Each row of a before or after table is a point. One or more steps were done to the points. Then noise was added and the rows were shuffled. The steps act on columns, c1 being the first. Name the steps. A step turns or swaps two columns, mirrors them in a line or flattens them onto one, adds a multiple of one to another, or multiplies or shifts one. Angles are multiples of 10 degrees, from the lower column toward the higher: turns from -170 to 170, lines from 10 to 170 but not 90. Use the fewest steps. Two steps may share a column if one is a turn and the other turns, adds or multiplies; they go together, in the order done. Otherwise the lowest column goes first.
In the rows, 128 means zero.

Before:
[[110  59]
 [ 80 114]
 [138 119]
 [ 16 181]
 [129 137]
 [138 139]
 [133 136]
 [ 97 120]
 [106  95]
 [ 91 134]
 [ 72 140]
 [119 141]
 [ 97 143]]
After, 13 rows:
[[  8 160]
 [140 120]
 [ 71 130]
 [ 89 127]
 [117 139]
 [ 98 115]
 [ 95 137]
 [113  92]
 [ 85 105]
 [123  57]
 [132 137]
 [128 139]
 [136 140]]
Steps: turn c1 and c2 by 10 degrees

Before (12 x 6):
[[ 85 147 129 190 107 102]
 [ 65 141 121  71 153 129]
 [110 123 140  79  93 104]
 [102 178 126 190  67  95]
 [ 92 142 155 106 173 183]
 [ 80 137  95 231  94 123]
 [ 72 134 126  87 143  97]
 [120  94 144 107 113  90]
 [112 131  80 111  78 101]
 [108 129 127  88 170 125]
 [119 159  91 176  79  93]
 [154 148 143  74 179  89]]
After (12 x 6):
[[ 93  81 169 105 114 161]
 [105  81 137  87 118 126]
 [107 143 140  80 168 115]
 [ 69  96 147  82 139 101]
 [ 66  86 135  70 144 129]
 [108 162  91 115 168 111]
 [ 80 181 108 230 122 126]
 [ 80 155 142 188 127 112]
 [119 158 148 107 114  98]
 [150  66 139  75 128 104]
 [118 161  89 177 164 103]
 [102 166 129 183 181 100]]
Steps: add -0.3 times c1 to c3; add -0.5 times c4 to c2; turn c2 and c5 by 130 degrees; multiply c6 by 0.7

Before, 11 rows:
[[128 197 183 177  81 128  97  92 116 152 108]
 [158 110 124 158 139 114  99 178 120  94 154]
 [146 191  96 169 153 136 136 151 128  82 113]
 [ 67 119 184  72 127 117 141 169  82  77 180]
 [108 106 121 105 142 105 160 129 108 161 132]
 [158 167  81  79 137 105 136 102  78  54 159]
 [141 116 190 154 123 175  89 120 118 152  78]
 [ 96 126 117 161  94 147  73 102 160  61 178]
 [147 111 101  96 176  83 151 160 187 126 124]
 [141 133 101  72 135 176  84 139 140 177 105]
 [173 137 127 155 149 124 146 110 139 113 185]]
After (11 x 11):
[[126 140 191  80 106  68 134 104 126  55 172]
 [128  95 120  72 132 101 140 168 202  76 170]
 [130 120 112 154 133 119 146 114 119 110 187]
 [129 152  86  96 173  16 147 159  68 126 139]
 [128 122 131 104 156  71 158 128 136 161 128]
 [129 188 144 168  97 150 138 151 105  83 145]
 [130 146 116 151 136 247  86 122 184 151  81]
 [128 149 116 175  46 124  96  94 177 147 117]
 [128 150 160  71 129 245  80 138  99 177 111]
 [129 111 149 159 148  92  99 174 129  97 148]
 [129  80 136 161 108 175  69 103 103  60 156]]
Steps: multiply c1 by 0; turn c2 and c5 by -50 degrees; turn c2 and c11 by 30 degrees; turn c3 and c9 by 130 degrees; add -0.5 times c7 to c3; multiply c6 by 2.5

Before (8 x 18):
[[118 153  93 146 123 151 162 184  88  89 118  74 142 115 141 108 139  16]
 [180 179 117  99  90  96  77 192 145 106 188 210 142 159 152 179 103  64]
 [155 155 116 125 116  76  64 184  73 124  98 139 125 117  90  76 165 112]
 [ 88  82  86 152 114 156 124 167 199 135 187  62 115  86 111  73 161 182]
 [147 133  88 142 147 156 150 163 151 146 154 115 160 139 152 114 132  75]
 [131  75 178 147 151 136 137 143  99 137 139 107 124 157 144  94 147  82]
 [176 141 170  64  98 120 118 136 177 161 163 135 217 122 125 135 122 148]
 [151 117 137 144 124 142 127  82 110 125  98 143 170  81 166 109  78 145]]
After (8 x 18):
[[ 88 129  74 153 120 155 124 168 197 190 121 175 116 188  98  73 165  78]
 [149 129 139 144 125 142 124  84 110  99 131  98 169 166  91 108  80 147]
 [180 136 115  98  81  96  78 192 145 186 151  61 142  71 162 175 154 186]
 [155 133 112 126 110  76  64 183  72  97 131 114 124 136 165  76 228 109]
 [176 133 185  65  96 119 117 137 178 163  94 120 217 132 116 135 133 115]
 [118 130  85 146 120 150 162 184  87 118 166 174 143 158 204 110 105 210]
 [130 121 194 149 160 135 139 142  99 140 118 157 125 108 155  94 138 170]
 [145 125  75 142 144 156 150 161 151 155 111 145 159 122 154 115 109 183]]
Steps: flatten c2 and c5 onto the line at 100 degrees; multiply c3 by 1.3; add -1 times c7 to c17; turn c10 and c11 by -90 degrees; turn c12 and c14 by -160 degrees; turn c15 and c18 by 130 degrees

Before:
[[121  80 144 141 154 138 138 139 138 111 131 125 120 119 115 105 133 119
  118 136 132 149 146 129  90 164 115 156 117 116 102 131]
 [112 118 133 136 178 121 137 131 102  93 136  95 118 119 146 100 123 109
  130 125 140 130 115 133 110 130 131 147 115 142 108 116]
 [134 124 127 119 173 140 111 109 138 124 122 141 143 138 148 138 144 124
  137 167 153 155 113 160 111 142 138 125 117 121 110 155]
 [145  95 156 128 158 152 126 145 151 100 134 134 140 126 145 137 150 131
  181 153 120 152 114 133 133 130 132 136 133 135  96 135]
 [141 172  90 115  90 138 154 177  91 143  86 164 182 142 150 181 109 155
   89 125 151 134 128 165 183 145 137 104 119 119 168 102]
 [155 117  84  94 108 110 144 172 110 100 103 156 114 115  90 171 102 168
   61 125 124 126 119 160 139 120   7 106 110 131 101 116]
 [120 111 136 138 141 123 142 124 118  91 139 122 149 114 135  91 124 103
  141 164 145 102 110 134 104 156 110 128 116 105 137 132]
 [142 131  88 138  96 142 134 160  95 133  81 172 160 153 152 174  71 125
  119 114 157  87 132 182 169 157 131 115 141 136 134 119]
 [136  86 133 130 140 154 128 118 123 115 151 130 146 159 131 145 154 105
  163 126 150 137 104 137 107 144 130 169 124 143 129 133]
 [ 95  92 146 151 171 139 140 123 141  91 128 122 119 131 121 124 115 112
  137 142 129 133 109 134 105 150 115 126  76 137 137 118]]
After, 10 rows:
[[ 91  91 145 152  88  76 130 110 138  91 128 123 114 130 118 121 116 112
  141 114 130 129 108 128 105 147 149 125 138 136 138 121]
 [138  84 129 130 113 127 125  96 124 114 153 131 145 161 132 147 154 105
  161 122 151 132 104 124 106 144 128 171 149 143 128 133]
 [124  77 142 139 102 115 131 147 139 107 128 124 116 120 114 102 125 117
  117 116 129 152 155 134  84 168 144 156 137 117 101 133]
 [117 110 167 135 117 118 136 106 114  91 138 123 144 112 134  90 124 103
  141 129 147  99 107 126 102 152 150 128 123 104 136 138]
 [133 129 161 120  81 118 130  36 140 128 118 142 143 139 148 135 145 129
  138 139 150 152 115 134 112 144 112 127 141 122 108 157]
 [142 174 114 116 166 118 100 138  88 142  87 165 184 141 145 179 105 152
   87 168 148 147 128 190 182 145 140 103 134 122 173 103]
 [156 116 111  99 147 108 206 139 109 103 107 156 115 120  86 171 102 168
   61 167 121  84 116 182 135 119 218 104 112 133 101 115]
 [142  96 158 125  96 133 128 146 151  96 137 134 144 128 146 137 153 129
  180 114 119 158 115 142 133 129 125 137 153 138  98 132]
 [112 119 129 135  81 118 119 123 105  91 134  92 120 122 147 102 124 113
  127 124 142 133 112 133 110 127 138 149 121 143 103 118]
 [144 131 107 140 159 135 122  78  98 135  80 172 158 150 155 172  74 124
  118 163 156  90 130 188 172 157 133 114 143 139 134 120]]
Steps: turn c3 and c20 by -70 degrees; multiply c5 by -1; swap c6 and c29; turn c7 and c27 by 130 degrees; add -0.5 times c7 to c22; turn c8 and c24 by 50 degrees; multiply c8 by 2.5
